Each row is a point. To make a cloud, some directions were put in groups of two or more. Within a group, all points are equally far from the middle, so they leave a hole (a ring in 2 directions, a hollow ball in 3). The other directions are filled evenly. Then the cloud was stretched, turned, moved and blurred a little. How many holes are there, and how many directions does each take, smallest first?

Cloud, 14 rows:
[[-3.7 -5.7]
 [ 1.0  5.9]
 [ 0.8  6.0]
 [ 3.8  2.1]
 [-1.6  6.4]
 [-5.1  4.2]
 [ 1.6 -4.2]
 [-0.3  6.2]
 [ 0.7 -5.0]
 [ 0.0  6.2]
 [-5.0  4.4]
 [ 1.7  5.5]
 [-1.0 -5.7]
 [ 1.5  5.6]]
Holes: 1 (2)

Cloud (21 x 3):
[[  1.6   3.2   0.3]
 [  4.2   6.0  -1.7]
 [-10.6   5.0   1.8]
 [  3.3  -4.7   0.0]
 [  1.8  -5.5  -4.3]
 [ -0.5  -2.5   4.2]
 [  1.2  -4.4   0.3]
 [ -0.4  -5.5   4.1]
 [ -3.0   4.4  -2.8]
 [ -3.0  -0.1   0.0]
 [ -3.2   1.9   0.1]
 [-11.4   5.2   3.3]
 [ -1.7   3.7  -3.0]
 [  6.7  -0.6  -1.0]
 [ -0.7   2.5  -0.8]
 [  8.0  -2.5  -1.4]
 [ -5.6   0.0   6.5]
 [ -5.6  -3.0   7.4]
 [  0.8   1.0  -3.2]
 [  1.5  10.7  -0.2]
 [ -0.8  -2.5   5.8]]
Holes: 0

Cloud, 20 rows:
[[-3.2  0.5 -5.8]
 [ 1.6  3.7 -3.2]
 [-0.4  7.2  1.3]
 [-1.6  6.8  2.4]
 [ 7.7 -0.2  3.8]
 [-4.6  2.9  1.3]
 [ 0.8  3.5 -3.5]
 [ 5.2  0.1 -3.3]
 [ 4.2 -5.2  1.0]
 [-3.2  0.6 -5.6]
 [-3.8  3.9  4.1]
 [ 6.4 -1.9  3.6]
 [-2.8  5.3  6.5]
 [-3.0  3.6  7.3]
 [ 3.7 -3.8 -5.9]
 [ 2.8 -7.9 -5.3]
 [-2.0 -4.1  5.2]
 [-2.1 -0.8 -7.4]
 [-6.0 -0.5 -4.2]
 [ 3.8  0.2 -4.7]]
Holes: 1 (2)

Cloud:
[[ 3.1  4.9 -6.6  1.3]
 [-3.2  5.4  0.1  2.2]
 [-4.0  5.0  0.0  2.4]
 [ 5.0  5.2 -1.6  1.5]
 [ 6.2  4.1 -2.1  1.4]
 [ 5.7 -3.0  6.8 -3.6]
 [ 1.1 -1.8  6.2  1.5]
 [-3.6  1.2  0.8  5.5]
 [ 0.2  6.2  0.4  1.3]
 [-3.0  4.1  1.4 -1.1]
 [ 6.2 -2.3 -1.6  0.6]
 [-2.8 -2.0  2.7  6.5]
 [ 2.2 -4.8  0.4  9.8]
 [-3.0  2.5 -1.4  6.5]
 [ 3.2  4.2 -6.3  1.4]
 [-7.7  2.5 -1.3  3.3]
 [-3.9 -2.3  1.6  8.0]
 [ 9.8 -1.5  0.7 -2.3]
 [ 4.3  0.2  3.5  3.7]
 [ 4.1  5.8 -2.5  1.7]
 [11.3 -0.8  0.8 -0.4]
 [-0.9  0.0 -4.0  8.9]
 [ 0.8 -1.8  5.9  2.0]
 [-2.9 -0.4 -0.9  8.7]
 [ 4.5 -5.5 -1.7  8.5]
 [-3.9  1.4  0.6  5.4]
 [ 2.9  3.9 -5.8 -1.0]
 [-3.3  1.2 -1.4  7.6]
 [-5.8  1.7 -5.1  1.4]
 [-3.0 -2.3  0.8  9.0]]
Holes: 1 (2)

Cloud (51 x 6):
[[ -4.9   1.8   1.8   0.5  -2.1   8.1]
 [  2.5  -9.8   2.3  -6.7  -4.7  -1.2]
 [ -2.9  -2.8   7.9   1.6   1.1  -4.1]
 [  3.1   3.4  -1.0  -1.8   0.6  -6.4]
 [  0.9  -0.7  -0.5   6.3   5.8   2.7]
 [ -5.5   2.3   7.2   1.9  -2.1   1.9]
 [ -1.0   0.9   6.5  -1.7   2.2  -7.0]
 [ -3.8  -4.1  -4.8  -5.0  -1.1   3.4]
 [ -6.3   2.8   6.6  -0.9  -3.7   0.5]
 [  2.1   4.1  -2.7   3.5   3.6   4.7]
 [  2.9   4.4   1.5   2.1   1.8 -12.9]
 [ -0.9   2.5  -0.7  -6.7   1.9  -3.5]
 [  3.4   0.4   1.5  -2.1   1.8  -7.9]
 [ -1.6   1.2  -4.0  -8.4  -3.5  -4.4]
 [ -3.3   2.9  -0.8  -6.7  -2.2   0.2]
 [ -2.2  -6.5  -2.3  -6.6   2.4   6.1]
 [ -5.7   0.7   8.7   1.9  -2.9  -0.3]
 [  3.2   2.1   2.5   4.3  -1.7  -3.2]
 [ -1.1  -5.3  -5.8  -6.6   0.8  -2.4]
 [ -0.6   8.2   4.3   3.3   1.4  -3.4]
 [  0.2  -7.4  -3.6  -5.1   4.3  -3.5]
 [ -5.8  -3.1   6.4  -0.2   0.1   1.3]
 [  0.8   0.8  -2.4  -2.5   0.4 -11.1]
 [ -2.3  -0.1   2.1   1.3  -6.3  -7.8]
 [  0.3   1.7  -1.8   3.5   4.0  -8.4]
 [ -5.1   1.2   4.8  -0.8  -3.3  -1.2]
 [ -1.5   2.9  -4.7  -4.2   2.1   3.4]
 [  4.2  -1.8   3.3   5.6  -3.4  -5.9]
 [ -2.0  -5.1   2.2  -5.5  -4.7   2.0]
 [  1.9  -9.5   0.3  -5.7  -5.0   0.1]
 [  4.1   5.4   5.0   4.4  -2.2  -1.7]
 [ -1.8  -0.7  -0.9  -0.4   2.6   6.4]
 [ -2.9   6.6   3.0   5.8   4.9  -1.6]
 [ -9.7   0.5   5.6  -0.7  -3.4   1.7]
 [  2.9   0.2   0.0   6.4   0.1  -4.7]
 [ -3.5  10.1   0.9   4.6  -1.7   0.1]
 [ -3.0  -2.9   3.7   3.7  -4.4  -5.0]
 [ -0.9   4.7  -4.3  -2.0  -4.0  -7.0]
 [ -5.0   5.8   0.0   3.1  -1.1   6.7]
 [ -4.0   0.2   4.1  -3.3  -5.7   4.7]
 [  0.3  -3.1  -3.4   0.5   2.0   5.6]
 [ -3.4  -6.0  -2.5  -7.2   0.9  -8.4]
 [  1.0   1.1  -3.8   0.5   3.8 -10.2]
 [ -3.3  -1.4  -3.4  -0.6  -1.8   2.9]
 [  3.3  -4.4   0.9  -3.5  -2.1 -11.4]
 [ -2.6  -1.9   5.3  -2.2   0.9  -1.9]
 [ -6.1   6.7   5.0   4.8  -0.1  -1.2]
 [ -5.1   1.2   0.3   4.2   3.1  -1.1]
 [  1.2   1.3   1.4   7.1  -2.8  -5.2]
 [  2.4  -9.5  -4.6  -9.6   2.4   0.0]
 [ -5.0   3.0   2.5   3.6   3.4  -3.0]]
Holes: 0

Cloud (74 x 8):
[[  5.8  -1.1   1.0   2.3  -4.1   0.5   2.0   1.3]
 [ -1.2   1.1   4.0   0.8  -0.7  -1.7   7.8  -0.9]
 [ -5.9   4.4   5.2  -2.6   0.5   6.7   9.2  -1.1]
 [ -3.6   5.2  -1.0 -14.3  -0.1   2.6   6.0   1.6]
 [ -3.4   5.8   1.1   5.0   1.9  -5.0  -2.1  -1.7]
 [  3.2  -1.4  -2.7   0.0   0.2   4.2  -5.2   0.1]
 [ -1.2   5.4   2.7  -2.9   4.5  -1.4   2.6   3.4]
 [ -3.6   2.4   0.5  -1.0  -0.4  -6.4   6.7  -2.7]
 [  7.8   2.4  -4.5   0.4   5.2  -3.9   0.2   2.7]
 [  0.8   0.1   1.6  -5.0   1.8   2.2   7.4  -4.2]
 [  4.7   8.2  -3.6  -2.0   1.5  -9.1   0.3  -1.7]
 [  0.7   7.2  -2.4   1.7   0.7   1.1   0.6  -2.5]
 [-10.3   7.1  -0.9   2.1  -2.1  -2.9   6.2  -3.0]
 [ -5.7   0.4  -6.3  -0.9   2.4  -1.4   5.0   1.4]
 [  0.1   4.1   3.9   4.4  -1.1  -1.3  -3.8  -5.5]
 [  0.7  -2.2  -4.0  -4.2  -4.1  -7.9   4.6   0.9]
 [ -4.9   1.6  -1.7 -10.0   1.6   6.8   7.3   6.0]
 [  1.8   4.8  -3.2   4.2   5.3  -8.0   0.8   2.4]
 [  2.0   0.8  -5.3  -3.2   2.2  -2.6   2.9  -6.5]
 [ -2.3   0.7   1.8   8.7   0.0  -7.0  -2.4   0.0]
 [ -3.1  -1.2  -4.0   5.7  -4.4  -7.2   4.5   1.6]
 [  2.0   7.2   4.0   2.2   5.8   0.6   2.1   4.2]
 [ -6.6  -0.7  -2.7 -10.2   0.5  -0.7   3.0  -5.7]
 [ -3.0   8.0   5.7  -5.0   1.4   4.5   6.9   0.7]
 [  4.1   1.6  -1.9  -1.3   1.9 -11.1   1.5  -6.7]
 [  4.3  -0.1  -5.7  -9.5  -6.1  -5.1   1.9   0.2]
 [ -4.3   9.2  -1.0   1.8   6.3  -1.6   4.4   4.8]
 [  0.9   2.8  -1.0 -10.5   8.9   3.8  10.5   4.2]
 [ -3.6   6.5  -4.2   1.4   4.9  -4.6   5.2   5.0]
 [  4.6   2.3   3.0   5.1  -4.2  -2.5  -2.0  -2.0]
 [ -7.5  -0.6   1.4  -7.2   0.2   3.1   7.2  -1.6]
 [  6.2  -1.9   0.6   3.9  -4.0  -5.4  -2.9  -3.6]
 [  5.4   1.9  -4.3   1.9   5.6  -1.1   0.8   7.3]
 [ -1.5   2.4  -0.5   4.2   0.3  -4.9   4.0  -4.6]
 [  8.8  -1.7  -2.0  -0.6   1.7  -1.1   2.4   4.8]
 [  3.7  -0.3  -2.6  -1.9  -3.1  -2.1   0.9  -2.8]
 [ -2.4   8.6  -6.0  -5.8   7.4  -5.1   3.1   4.9]
 [  2.4   5.8  -0.6  -2.7   2.2  -4.2   3.0   5.6]
 [  1.3  -2.7  -2.3  -3.0  -0.8   4.8   3.0  -0.5]
 [ -0.4   0.4   0.9  -0.7  -1.9  -0.3  -0.3   3.0]
 [ -6.5   1.5  -3.5   0.5   4.7  -8.5   5.0  -0.6]
 [ -2.0   4.1  -5.6  -2.0   1.7   1.0   2.4   8.0]
 [  6.8   3.7  -1.4  -0.5   3.7  -5.4  -9.6   2.5]
 [ -0.9   0.5  -4.3  -4.4   2.0   1.3   4.3   6.5]
 [ -0.9   3.6   0.7   3.9   1.6   5.7   3.7   4.3]
 [  6.2   3.6  -2.8  -1.1  -0.6 -11.0   0.0   5.9]
 [  3.7   3.3   1.4   3.1  -3.3  -7.6   0.2  -3.2]
 [  1.8   0.1   1.9  11.6  -1.8  -4.0  -6.5  -3.6]
 [ -4.5   2.8  -6.6  -0.4   7.3  -1.5   8.1   1.2]
 [ -0.5  -0.1  -5.9   6.0   2.2  -8.4   1.5  -2.0]
 [ -3.2  -0.8   1.1  -7.7  -0.9   5.7   3.7  -6.6]
 [  0.1   4.5   4.7   1.8   3.9   1.4  -1.4   5.8]
 [ -1.4   1.2  -1.9   2.6  -1.0  -3.4  -5.1  -4.0]
 [ -1.2  -0.4  -4.1   6.3  -0.3  -4.9   4.1  -0.7]
 [ -2.4   1.3   0.9  -3.8  -3.5   7.0   1.1  -1.5]
 [ -4.2  -2.1   3.1  -2.7  -1.3   3.9   3.1   2.4]
 [ -0.1   7.8  -2.8  -2.4   5.3  -0.3   4.0   7.8]
 [  5.7   0.8  -1.7  -0.1  -5.1  -4.7   3.7   2.1]
 [  1.3   3.1  -5.2  -7.8  -3.9  -3.0   4.1  -0.7]
 [ -1.1   6.9  -1.9   3.2   1.8  -6.3   6.7   6.5]
 [ -1.9  10.2  -0.8   3.5   4.3  -1.0   2.8   5.2]
 [  6.2   7.6  -0.8   4.2   0.6   0.4  -7.4   5.3]
 [  0.4   0.2   4.1   3.1  -5.0   3.0  -1.1  -4.2]
 [  1.2   3.7   3.1  -5.1  -3.3   3.7   3.4  -1.9]
 [ -6.2   2.0   1.8   0.7   3.2  -6.8   8.3  -3.0]
 [  3.1  10.5  -1.3   2.8   3.7  -4.4  -2.2  -1.9]
 [  2.1   4.3  -6.5  -5.5   3.4  -5.6  -2.0   8.8]
 [  2.0   1.5  -8.0  -0.4  -1.0  -1.2   1.0   6.6]
 [  7.5   2.0  -0.7  -1.1   1.5  -7.7  -3.7  -1.4]
 [  0.0  -2.3  -4.0  -1.3  -0.6 -10.6   4.2   1.4]
 [  1.3   0.4  -4.1  -0.1   0.7  -3.9  -0.7  -0.2]
 [  1.9   2.3  -2.2   1.3  -3.3  -4.4  -1.3   1.2]
 [  2.1   0.7  -3.3  -1.8   1.9  -6.4  -3.7   1.2]
 [ -0.1   0.5   2.5   0.0   0.4   1.0   6.4   4.9]]
Holes: 0
